Each row is a point. Each copy is the shape, with its points in the same order, turned, moved and blurred by noise. Some copies are also mirrored. Which?
In the rows, 128 means zero.

Shape, 6 rows:
[[112 115 103]
 [ 84 151  91]
 [159 119 133]
 [178  78 153]
 [141 140 120]
 [ 92 118 162]]
Copy 1 (6 x 3):
[[152 118 138]
 [149  79 160]
 [110 151 123]
 [118 188  88]
 [114 127 140]
 [132  93  86]]
Copy 1 is: mirrored
Copy 2:
[[138 149 106]
 [146 190 121]
 [ 83 115 103]
 [ 99  71  88]
 [102 138 114]
 [147 114 152]]
Copy 2 is: mirrored
Copy 3, 6 rows:
[[159 125 108]
 [134 136  67]
 [133 101 152]
 [162  92 196]
 [118 109 122]
 [127 170 137]]
Copy 3 is: mirrored

Shape:
[[132 104 119]
 [212 114 125]
 [175  98 108]
 [ 93 117 171]
 [116 121 105]
 [130 148  87]
 [111 132 139]
 [146 157 128]]
Copy 1 (8 x 3):
[[119 139 107]
 [192 161  73]
 [148 148  73]
 [100 164 168]
 [115 115 116]
 [139  93 114]
 [122 137 146]
 [162 123 137]]
Copy 1 is: mirrored
Copy 2:
[[152 119 137]
 [101 119 197]
 [129 105 170]
 [171 177 107]
 [147 110 112]
 [110 100 103]
 [143 149 109]
 [106 140 126]]
Copy 2 is: mirrored
Copy 3 (8 x 3):
[[136 117 137]
 [115 173 190]
 [126 133 177]
 [169 134  81]
 [119 104 119]
 [ 85 113 123]
 [134 130  99]
 [101 152 116]]
Copy 3 is: mirrored
Copy 4:
[[123 155 138]
 [165 198 202]
 [135 195 164]
 [156 107 102]
 [110 144 140]
 [ 95 133 174]
 [148 117 137]
 [142 122 173]]
Copy 4 is: only turned

Shape, 7 rows:
[[186  72 123 148]
 [117 149 140 114]
 [144 127 141 134]
 [130 107 120 193]
 [147 148 136  97]
 [ 88 149 164  73]
 [110 119 102 125]]
Copy 1 (7 x 4):
[[133 196  94 134]
 [119  95 120  96]
 [114 133 108 104]
 [ 99 139  73 154]
 [124 122 139  77]
 [156  67 132  75]
 [132 108 127 139]]
Copy 1 is: mirrored
Copy 2:
[[138 122  96 188]
 [136 122 157  98]
 [144 124 127 127]
 [113 115  65 121]
 [151 114 170 122]
 [129 156 199  85]
 [ 98 109 135 118]]
Copy 2 is: only turned
Copy 3 (7 x 4):
[[131  98 172 189]
 [143 129 110 104]
 [149 112 139 131]
 [125  79 189 116]
 [149 144 108 130]
 [134 127  61  91]
 [ 97 121 135 114]]
Copy 3 is: only turned
Copy 4, 7 rows:
[[212 147 129  91]
 [105 139 134 116]
 [140 146 128  97]
 [162 135  70  78]
 [122 133 161 115]
 [ 74 171 148 146]
 [136 127 102 138]]
Copy 4 is: only turned

Shape (10 x 6):
[[ 95 107 135 105 111 168]
 [125 160 186 163 127 141]
 [176 108 150 124 151 157]
 [ 90 155 108 128 102 131]
 [160 105 113 152 146 167]
 [147 141 166 104  95 170]
 [164 157 166 170 171 132]
 [ 99 117 148 160 136 131]
 [115  74 159 142  79 125]
 [150 142 127 125 167 144]]
Copy 1 (10 x 6):
[[105 141 101 121 112 175]
 [153 177  98 145 187 139]
 [165 152  93 108 112 103]
 [ 95 119 132 155 155 153]
 [135 143  83 146 101  95]
 [137 132  80  93 158 150]
 [191 167 105 158 164  95]
 [122 182 125 156 137 140]
 [ 82 192 120  94 136 130]
 [169 124 112 147 123 117]]
Copy 1 is: only turned
Copy 2 (10 x 6):
[[113 133 122 149 161 146]
 [123 143 139 122 158  50]
 [185 107 115 145 159 107]
 [103 157 145 114 114 127]
 [171  95 159 156 135 123]
 [143 134 115  97 189 116]
 [183 141 144 144 128  45]
 [112 130 135 158 122  90]
 [ 86  78  96 123 127 109]
 [185 146 133 145 132 111]]
Copy 2 is: only turned
Copy 3 (10 x 6):
[[163 120 127  92  89 103]
 [174 102 106 162 121 167]
 [194 170 134 152 138 117]
 [118  89 138 106 112 129]
 [167 155 159 167 115  96]
 [204 118 135 106 132 130]
 [157 151 130 191 141 167]
 [136 121  98 153 101 122]
 [166 101  72 130 123  69]
 [151 171 152 143 128 139]]
Copy 3 is: only turned

Shape (10 x 6):
[[140 153 138 139 107 100]
 [126 103 125 154  96  92]
 [120 157 110 119 181 113]
 [114 148 127 240 125 144]
 [115  90 138 124 151  95]
 [152 148 115 126 128 184]
 [134 155 103 113 102 140]
 [141 147 131 113 163 118]
 [178 155 121 125 124  98]
 [162  64 107 131  95 106]]
Copy 1 (10 x 6):
[[128 152 100 180 142 132]
 [ 96 127 132 173 137 106]
 [197 147 127 150 122 125]
 [117  69  50 124 135 108]
 [134 154 159 150 105  95]
 [148 133 113 126 128 194]
 [145 140 127 161 164 169]
 [173 163 121 155 108 139]
 [145 148 110 207 120 154]
 [ 86 120 173 182 110 138]]
Copy 1 is: mirrored
Copy 2, 10 rows:
[[166 103 121 143 123 105]
 [124 121 140 180 123 112]
 [176 172 137 100 136 133]
 [ 93 168  65 150 106  59]
 [140 152 146 161 144 164]
 [109 108 107  71 132 119]
 [142 101 139 104 106 120]
 [166 140 121 111 146 138]
 [171  97 134 123 154  93]
 [ 99 101 172 172 158 126]]
Copy 2 is: only turned
Copy 3:
[[114 108 173 141 115 130]
 [126 106 173 148 157 164]
 [104 141 107 162 126  98]
 [ 62 158 156  75 161 172]
 [144 139 145 180 172 125]
 [147 152 112 106  91 137]
 [140  99 123 126  98 131]
 [125 146 131 164 113 103]
 [117 118 161 169  86 135]
 [169 113 160 175 137 198]]
Copy 3 is: only turned

Shape:
[[114 158 139 178 119 119 148 132]
 [ 83 147 106 123 145 127 110 184]
 [110 117 145 206 145 144  92 131]
 [ 78 132 146 143 129 187 124 149]
 [ 94 121 126 118 111 137 128  86]
 [ 99 145  90 128  70 107 154  92]
 [139 123  88 172 147 140 116 154]
 [155  76 159  91  95 129 117 114]
 [145  66 126 122 133  95 155 174]
 [148 152 112  99 127 152 117  73]
 [138 146 131 149  74 135 126  86]]
Copy 1:
[[140 165 104 136 156 156 122 152]
 [121 121 133 134 185 161 121  77]
 [120 176 102 117 134 116 176 104]
 [157 166 183 134 157 150 162  99]
 [174 131 141 148  99 138 120 121]
 [198 129 107 128 108 172  70 132]
 [120 129 112  75 138 144 139 105]
 [151 106 169 129 111  77  98 137]
 [ 72 124 156 105 123 120  81 131]
 [192  73 129 122 116 137 145 138]
 [201 137 112 118 121 124 123 157]]
Copy 1 is: mirrored
Copy 2:
[[141 134  76 140 151 127 122 130]
 [188 115  86  85 111 121 158 102]
 [152 153  84 128 152 103 184 170]
 [130  90  71 114 120 135 187 136]
 [108 115 130 114 158 146 166 100]
 [124 136 128 131 159 188 121  81]
 [152 168  96  91 109 127 146 149]
 [119  86 191 102 142 128 141 151]
 [161 107 139  44 150 128 102 172]
 [ 83 137 154 125 109 116 148  92]
 [110 136 138 163 144 152 136 124]]
Copy 2 is: mirrored
Copy 3 (11 x 8):
[[123 123 176 178 140  84 121 111]
 [142 173 158 135 174 127 108  75]
 [ 98 177 212 158 107 124 153 129]
 [ 91 148 174 104 137 106 150  75]
 [104 100 141 109 148 127 130 146]
 [146  76 143 118 164  90 125 153]
 [166 151 166 154 111 141 156 105]
 [102 138  97  99  81 108 103 144]
 [160 141 135 126  79 127  59 100]
 [109 104  88 140 147 127 172 135]
 [123 107 134 135 130  75 152 161]]
Copy 3 is: only turned
Copy 4 (11 x 8):
[[143 113 133 136 146  82 111 101]
 [ 90 158 142 116  96 118 146 107]
 [129  73 151 112 108 126  87  73]
 [ 90 134 105  96 128 129  92  90]
 [102 107 110 172 157 151 115  98]
 [120 117  92 208 153 103 140 108]
 [152  99 115 116  95 120 154  78]
 [143 107 106 150 149 202 116 158]
 [184 158 132 141  92 167 127 136]
 [114  91 106 143 191 158 164  97]
 [130  72 100 159 172 118 126 118]]
Copy 4 is: mirrored
